Every row gives one point. To make a cloud, some directions were put in groups of two or more. Within a group, all points are equally far from the middle, so they leave a hole (a ring in 2 directions, a hollow ball in 3). The other directions are filled evenly. Then the cloud was stretched, turned, moved and blurred a little. How many holes are there, and how many directions does each take, smallest first?

Cloud (13 x 2)
[[ 30 -38]
 [ 43   1]
 [-53 -14]
 [-28  39]
 [-64  17]
 [ 20  24]
 [-10  37]
 [ -3  35]
 [-46 -22]
 [-59  -6]
 [-12 -39]
 [ 19 -40]
 [ 32 -35]]
Holes: 1 (2)

Cloud (19 x 3)
[[ 13  30 -10]
 [-11  23 -28]
 [ 33 -40 -21]
 [ 32  38  27]
 [  3  23  56]
 [ 28  36  15]
 [-27 -17  47]
 [ 44  36 -55]
 [ 40 -27  32]
 [  8 -18  16]
 [-12   5 -29]
 [ 39 -46 -41]
 [ 38  30   9]
 [ 24 -19  38]
 [-25  35  40]
 [-46  17  45]
 [ 41  -5 -76]
 [ 55 -43 -32]
 [-16  47  40]]
Holes: 0

Cloud (53 x 6)
[[-26  26   3 -30 -18 -25]
 [-19  31  51  -6   2   5]
 [-30 -56 -31 -31 -68 -21]
 [ 18 -51  17  23   0  -1]
 [-24  17  35   4 -20  42]
 [ 16 -27  -5 -20  38 -25]
 [ -6 -25 -21 -87  10 -28]
 [ 10 -17 -28 -70 -36 -33]
 [ -4  28  68  -8   3 -13]
 [-32  -3  48   2  54  45]
 [-42  -3  37 -70 -46  13]
 [ -5 -70  -9 -43 -36  -5]
 [-16 -53  12 -10  55 -30]
 [-25 -44 -37 -10 -25   8]
 [ 19 -31  23  32 -50 -80]
 [ 26 -29 -34   1  26 -59]
 [-22   0 -24 -58  48  55]
 [ -7  30  55 -42  49  10]
 [  7 -45  30 -24 -41  16]
 [-37 -45  50   0 -36 -29]
 [-11 -49   6 -16  64   3]
 [-27 -20  51 -39  31 -34]
 [-25 -24 -16 -45  46  22]
 [-30 -51 -10   6  39  26]
 [ 59  -9 -12  -3 -23  23]
 [-23 -23 -32  67   8 -31]
 [  5  -1  42 -42  -1 -55]
 [-36 -28 -58 -30   2 -49]
 [ -3   1 -72  -2  -6  32]
 [ 19  -1 -22 -44  46 -18]
 [-40 -21 -22 -33  28  47]
 [  5   3  69 -21  55 -11]
 [-21 -40 -35 -60   6 -40]
 [-23  19  59 -35  10 -37]
 [ 25 -44 -30  34 -16 -17]
 [ 14 -29 -21  22  46 -30]
 [ -4  10  -5  57  55 -74]
 [ 37  11  49  31 -29 -59]
 [  4  58  10  13  36 -39]
 [ 16  19  22  24 -72 -22]
 [-21 -70  18 -30  30  -2]
 [ 20 -51 -46 -12   3 -32]
 [ 20  15  -3  26 -40  40]
 [ 18 -38 -51  14   3 -30]
 [ 11 -33   3 -34  56  10]
 [-31  26  -3 -23   8 -67]
 [ 40 -28   1  35 -44  17]
 [  7  26 -46  18 -21  40]
 [-38 -20   1  55  -1  12]
 [ 32  30  43 -10 -27 -24]
 [-46 -14  33 -21  -5 -35]
 [ 42  -8 -46 -15  12  -5]
 [-46 -51  45 -40 -34 -35]]
Holes: 0

Cloud (86 x 8)
[[  1   1  12  -7  32 -19  46 -18]
 [ -4  -8  15  39 -41 -22  62   5]
 [ 26  62  37  50 -31  16  10 -19]
 [  1   2  -6 -10 -22 -37  21  13]
 [ 46   7  22  40  30 -20  38  64]
 [ 38 -10  18 -23  23   9 -73   8]
 [ 36  49  34 -13 -10 -16  23  59]
 [ 21  13   8  -6 -53  16 -82 -42]
 [  7  -6  11   5 -31  15  78  58]
 [-19  27 -53  12 -14 -35  15   6]
 [ 11 -28  17   7  57 -24  55  36]
 [ 19 -21  51 -43 -23  23 -19  76]
 [ 22  32  29  63  40   4  15  10]
 [  7 -24 -64 -12  -6  -4 -43  25]
 [  0  38  14 -11 -36 -27  30  77]
 [ 44  11  68  -8  31  27 -14  -3]
 [-13  -7  45 -26  32  15   5  16]
 [ 42 -25  14  22  21  11  19  44]
 [  0  38 -17  79 -29   5  10 -18]
 [  4   8  58  53  27  17 -13   4]
 [-42   9   9 -23 -37  37 -27 -25]
 [ 16 -25  35  40  46 -18  49  24]
 [ 35 -23  46 -26   0  25 -14  53]
 [-11   6  53 -36   1  36  19 -13]
 [ 15  25 -65  -2 -44  40 -21   8]
 [-19  58  21 -30  13 -15 -23 -50]
 [-30  -8  -6   9  22 -46  40  12]
 [ -5  44 -56 -16 -18  17  -1 -21]
 [ -2 -36 -17 -72  -3 -26  32  67]
 [ 33 -30  14  -8  -8  35 -16  56]
 [-17 -13  21 -14  -6 -56   9  35]
 [-14  63 -15  -3  10 -13   7 -25]
 [-16  12 -42   8 -62  15 -50 -30]
 [-10  -5   2  34 -15  27   7  22]
 [ 19  37 -49  -6  53  -2  -2  34]
 [-25  20 -52   3 -50   6  21  54]
 [-10  -3 -48  24  17 -22  -7 -18]
 [  8 -64  79 -21  13  16 -18  32]
 [-56 -27   2  17 -24  -8 -51 -76]
 [-17 -44  68 -24  31  -1 -12  33]
 [  3   2  58 -10  -9   2  55   1]
 [  7 -56 -37  12 -53  -3  -3 -27]
 [  4   0 -20  45 -60  38  57   6]
 [ 17  29  35  23  13   2  42  22]
 [-22 -12 -31 -10  10  -7 -31 -13]
 [  8 -18  13 -27   0  44 -24 -13]
 [-26 -48  -5 -23 -24  -5 -38 -33]
 [ 20  25 -15 -19 -34 -28  25  22]
 [ 36  21   1  20  32   4  40  67]
 [ 23  -9  38 -18 -31 -14 -30  86]
 [ 22   5 -22 -29  -6  29  -5  50]
 [ -2  18  44  14  47  15  61   6]
 [ 25  78  32 -10 -36  42  14  20]
 [ 12  50 -37  13   2 -31  18  67]
 [-12 -40  28  -6  16  16 -52 -43]
 [-32  34  -4 -34  -3 -11  -1  -4]
 [ 11 -43  34 -10  17 -65  28  67]
 [ 13  36  -9  11   7   6 -54 -28]
 [ 12  31  34  15 -20  12  24  -9]
 [ 27  -6  29  15  51  12 -52   8]
 [-17  73 -10  59   0  46  15  -9]
 [ 21  26 -18  69  23   5  12 -10]
 [ 27   7 -25   8  12  21  12  18]
 [ 19   6 -14 -30 -21  34 -79  35]
 [ 37 -16  12  25  -3   3  13  73]
 [ 38 -12  28  -4  78  -4  21  14]
 [ 53 -33  42 -29 -11   9 -54   9]
 [-36  42   8  14  16 -49  -8 -18]
 [ 24  14  18   8  15 -17  64  43]
 [ 45   3   4  34 -31  22  36  12]
 [-11 -22  -3  29 -65  30  59  24]
 [ -3  50 -32  34 -19 -31   7  16]
 [ 10  15 -40 -20 -57  24 -25 -32]
 [ 45  13  -2   2   1  21 -71 -34]
 [-15 -36 -30 -36   2 -23 -30  23]
 [ 31  34 -19  26 -19  33 -16 -25]
 [-15 -44   5  11  22  11   5 -39]
 [-20   1  40  10  36   1  95  19]
 [ 26  34  45  17  49  23  45   7]
 [-28 -32   4 -40 -28   3 -62  -8]
 [-33 -25  -2 -28  23 -20  53 -13]
 [ 39  50  64 -15   0  25  -3  51]
 [-21  25   8 -61  15 -17 -27  46]
 [ 34  52 -14 -25 -26  10 -32  18]
 [-21 -40 -11 -10  -7   5 -21 -23]
 [ -6   6 -26  30 -28  -9  13  10]]
Holes: 0
